Each row is a point. To make a cloud, some directions were put in groups of two or more. Within a group, all points are equally far from the middle, so they leave a hole (a ring in 2 directions, a hollow ball in 3). The other directions are filled evenly. Then the cloud was stretched, turned, moved and blurred a little. Count the holes, and give their numbers of directions, smallest first.
(in the rows, 128 means zero)

Cloud, 22 rows:
[[151 153 138]
 [165  94 137]
 [158  74 133]
 [ 90  45 115]
 [179 117 104]
 [153 150 138]
 [139  43 143]
 [ 93  49 111]
 [144 101 173]
 [122  73  85]
 [ 86 141  77]
 [171 102  90]
 [174 109  84]
 [141  51 129]
 [155 173 120]
 [ 79 135 101]
 [167  92 126]
 [ 65 106 127]
 [164 146 132]
 [ 82 123  85]
 [175 115  71]
 [105  34 124]]
Holes: 1 (2)

Cloud, 30 rows:
[[116 118 168  73]
 [ 82 121 118  96]
 [ 73 101 106  81]
 [171  91 106 111]
 [ 37 124 166 134]
 [186 161 147 183]
 [149 142 165 170]
 [109 112 186 134]
 [152 148 159 116]
 [116  89 126 165]
 [ 73 125  87 127]
 [131 114 171 151]
 [178  88  67 111]
 [142 135 161 117]
 [191 102  93 131]
 [169  53 130 117]
 [133 120 201 184]
 [193 103  48 103]
 [ 64  75 121 138]
 [ 63 143 115 130]
 [105  53 135 108]
 [161 179  92 120]
 [105  69  71 160]
 [115 146  76 195]
 [145  36 158 133]
 [158  76 132 116]
 [191 154 125 131]
 [109 142 197 198]
 [158 177 166 111]
 [172  94 106 131]]
Holes: 0

Cloud (54 x 6):
[[186  95 166 103 163 100]
 [167  94 117 102 156 181]
 [183 102 101  95 128  64]
 [134 135  98 178 194 126]
 [114 175 110 203 101  73]
 [ 81 179 131 176 100 167]
 [173  59 169 157 132  80]
 [117 204 111 136  94 166]
 [181 121 176 135 101  48]
 [103  97  91 128 157 170]
 [129 185  81 168 163  83]
 [102 187  99  96 122 110]
 [133 100 176  88 101 128]
 [175 104 130 151 114 197]
 [113 148 142  76 113 114]
 [116 185 117  98 137 158]
 [130  67 160 145  90 157]
 [155 131  81 201 131 103]
 [119  84 152 195 140  64]
 [170 131 156 130  74  45]
 [152 170  97  83 113  82]
 [130  73 100 104 115  91]
 [ 99 138 185 174 151  75]
 [137 156  98 196 175 130]
 [138 101  71 112 127 157]
 [129  72 144 183 134  55]
 [126 169 140 212 137 109]
 [ 70 145 126 145 112  42]
 [199 134  88 144  78 107]
 [132 191 112 103 124 170]
 [183  99 163 129  99  44]
 [204 112 124 150 145 176]
 [ 75 103 130 180  90 146]
 [ 95 153  66 170 111 157]
 [152  87 143 183 123 178]
 [158  95 199 111 128 120]
 [186 160  81 112  82 126]
 [ 81 135 127 184  93  51]
 [ 86 158 176 135  82 125]
 [136 192 121 137  57 119]
 [ 60 132 142 181  95 144]
 [ 81 177  76 146 133 158]
 [172 168  94  88 118  75]
 [145 169 138 127  61 152]
 [173 140  99 120  72 164]
 [133  69 134 117  78  89]
 [102 153 140 147 141  27]
 [163 165 124 103 141  47]
 [140 190 129 152  62  74]
 [131  71 119 105 154 163]
 [109 120 115 202  97  65]
 [ 50 138 132 134 111  84]
 [ 95  76 152 174 106 159]
 [159  92 136 166 112 190]]
Holes: 3 (2, 2, 2)

Cloud:
[[147  76 126 172  96 158  38 162]
 [178  85 105 150 101 143  97  57]
 [177 174  95 168  72 114 111 112]
 [113 185 112  99 117 204  78  72]
 [140 184 133  82 174 156  57  99]
 [108 107 117 119 139  64  57 106]
 [145 149 131 117  35 112 117 122]
 [211 123  98 115 155 164 118 160]
 [105 163  82 146 157 212  70 136]
 [213 132 175 139 111 153  85 145]
 [176 141  78 134  97  95 101  71]
 [151  66  79 156  76 122 109 159]
 [210 142 154 151  84 137 111  84]
 [119 126 111  96 119  82  32 123]
 [169 162 127  77 178 187  72 122]
 [121  87 129 161 105 165 151 181]
 [114 104 142 133 185 109  55  99]
 [178 166 122 137 128 106  97  53]
 [112  93  97  93  98 122  35 128]
 [205 123 123 158  87 116  79  88]
 [ 94 190 121 109 161 193  66 109]
 [110 126 117 155 102 168 130 203]
 [154 155 165 112  55 185  90  88]
 [123 121 171 189 148 157  99 132]
 [204 148 111 117 178 153 119 145]
 [ 98 114 161 165 160 139  91  98]
 [185  82 147 104  80 181  61 128]
 [172 170 139 103 149 199 144  81]
 [125 159 127  53 165 129  91 146]
 [151  93 108 205 128 137 166 143]
 [185  70  70 133  96 192 102 120]
 [121  60 128  99 129 175 126 147]
 [ 46 135  79 125 135 132  84 123]
 [ 79 155  83  95 118 185 144 123]
 [129 168 142 100  96 173  55 182]
 [197 107  90  86 105 185 140  95]
 [140 162 126 169 138 134 170 164]
 [ 77 107 118 158  56 136  88 116]
 [156  60 126 104  83 151 100 164]
 [155  85  78 166 129 210  78 160]
 [192 123 196 105  95 161 100 123]
 [161 153 172 128  93 215  99 155]
 [184 168  85 147  75 150  89 129]
 [149  87 156 174 159 143  97  94]
 [120  65 156 123 117 191 108 137]
 [154 150 121 101 175  80 116 152]
 [105 175 126  88 127 224  74 113]
 [112 107 123  66 146 131  53  86]
 [115  92  51 108 161 155 132  83]
 [154 148 177  92 126 115 153 120]
 [104 156  69 115 143 205 159 104]
 [156 118 115 191  75 215 128 129]
 [ 98 143 159 144 157 176  92 181]
 [197 164 147 146 129 189 127 147]
 [127  87 107 137 124 235  66 153]
 [155 139 170  60 149 163  99 159]
 [ 72 134 103 152 161 149  34 113]
 [107 175  57 155 160 175 109 136]
 [163 128 160  73 153 138 111 175]
 [119  84 156 170  76 172  90 109]
 [194 136 186 112  87 182 104 115]
 [ 51 136 104 144 143 105  94 107]
 [174 139  83  97  69 148 134  80]
 [165 178 170 173 120 141 114  95]
 [146 134  99  50 117 160 116 146]
 [147 135  70  78 141 122  91 154]
 [108 162 152 109 131 197  85 183]
 [115 160  94 158 182 156 162 139]
 [154  77  83 137 174 192 158 142]
 [101  99 152 187  98 109  75 114]
 [136 174 128  71 139 165  61  67]
 [156 125 126  93  91 147  22 153]
 [201 100 143  94  94 200  86 107]
 [ 89 187 129  82 143 120 122 101]
 [130  71  86  96 160 173 139 154]
 [189  74 118 143  81 176  60 123]
 [200 155 136 160  91 122 165 109]
 [129 107  84 139 149 227 155 100]
 [150 111 148 193  91 202 121 117]
 [190 127 119 124 126 101 158  65]
 [ 69 175  91 103 129 144 135  99]
 [133 110 127 132 185 116  28 137]
 [142 136 125 166  65 159 182 132]
 [ 69 186 114  96 100 140  65 114]]
Holes: 3 (2, 2, 4)

Cloud (74 x 8):
[[176 108  40 156 128 137  82 104]
 [ 78  67 119 123 164  68 127 131]
 [ 61 102 136 182 136  96 186 129]
 [202 117 133 114 182 111 150 148]
 [ 76  61 137 126 153  62 118 108]
 [181 161 122 124 110 202  86 137]
 [ 95 106  50 170 172 114 130  85]
 [ 81  85 170 122 127  57 114  77]
 [201 154 174 151 112 134 182 125]
 [ 70 162 125  86 104 135 110  98]
 [108 119 151  54 126 188 155 123]
 [ 84  90 164 177  85 192 134 153]
 [181  99  77 103  71 110  97 105]
 [119 141  79 127 104 110  81  62]
 [200  98 132 114 190 116 153 140]
 [204 141  76 138 179 175 133 125]
 [102  91 139  85 147 203 117 157]
 [ 97 105  50 138 132 150 132 181]
 [168 145 113 117 171  67 113 134]
 [110  50 150  96  63 134 167 152]
 [226  99  89 108 138 148 107 130]
 [184 106  82  97 157 176 185 166]
 [117 197 187 160 114 152  94 131]
 [163 155 177 149 127  95 156  55]
 [ 91 204 139 149 110 149  91 137]
 [128 106 182 150 154 152 186  78]
 [153 107  62 119  92 169 135 189]
 [144  92 142  70 192 117 128  90]
 [212 118 159 102 122 119 185 126]
 [157 180  88 205 126  95 139 104]
 [159 112 137 166  47 100 135 131]
 [179  60 174 151 166 119 152  75]
 [158  78  65 193 154 148 139  69]
 [127 182 125 152 178 153  82 118]
 [114  70 144 190 125 116  95 165]
 [104  47 114  94 152 176 119 145]
 [ 58 178 141 110  98 153 135 118]
 [132  92 124 101 161 189  84 164]
 [128 180 172 164 128 150 185 175]
 [ 56 183 118 147 120 155 139 165]
 [127 152 109 177 108  94 106  43]
 [123 156 153  55  88 110 175 159]
 [117 139 139  95 166  90  74 143]
 [144  50 108 200 153  82 150  95]
 [161 147 146 193 200 142 124 106]
 [206 175  95 156 156 173 142 117]
 [ 67  97 110 160 103 171  89 119]
 [126 154 184  66 104 106  86 136]
 [ 76 127 210 146 164 130 150 144]
 [ 54 150 173 148  91 120 167 111]
 [153 182 150 140 108 139 182  76]
 [145 150 105 197 161  76 156  64]
 [158 104 107 111  59  78 158 124]
 [149  86 147 143  62 137 144 184]
 [148 173  60 113 156 107 133 158]
 [124  88 121 131  77  80 197 133]
 [151 130 102  73 159 166 207 155]
 [113 120 119 112 138 221 144 189]
 [152  72  62 163 148 152 134  62]
 [ 62  95  75 175 135 154 166 133]
 [ 86 114 167 142 114  75  73 140]
 [ 97 133 180 156 172 120 188 157]
 [ 78 106 103  82 176  92 127 101]
 [131 139  68 115 175  86 121 153]
 [144 102 131 188 103 186 196 163]
 [ 93  69 179 157  79 114  79 126]
 [144  82 180 140 107 164 197 176]
 [137 136 132 119 125 213  80 161]
 [136  81 195  70  86 165 103 153]
 [114  32 152  96 107 125  86 108]
 [110 164 154 187 134  92 111 160]
 [144 159 118 106 133  83  93 163]
 [121  79  90 160 150 196 190 130]
 [ 70 123  91 194 168 115 111 100]]
Holes: 3 (2, 2, 4)
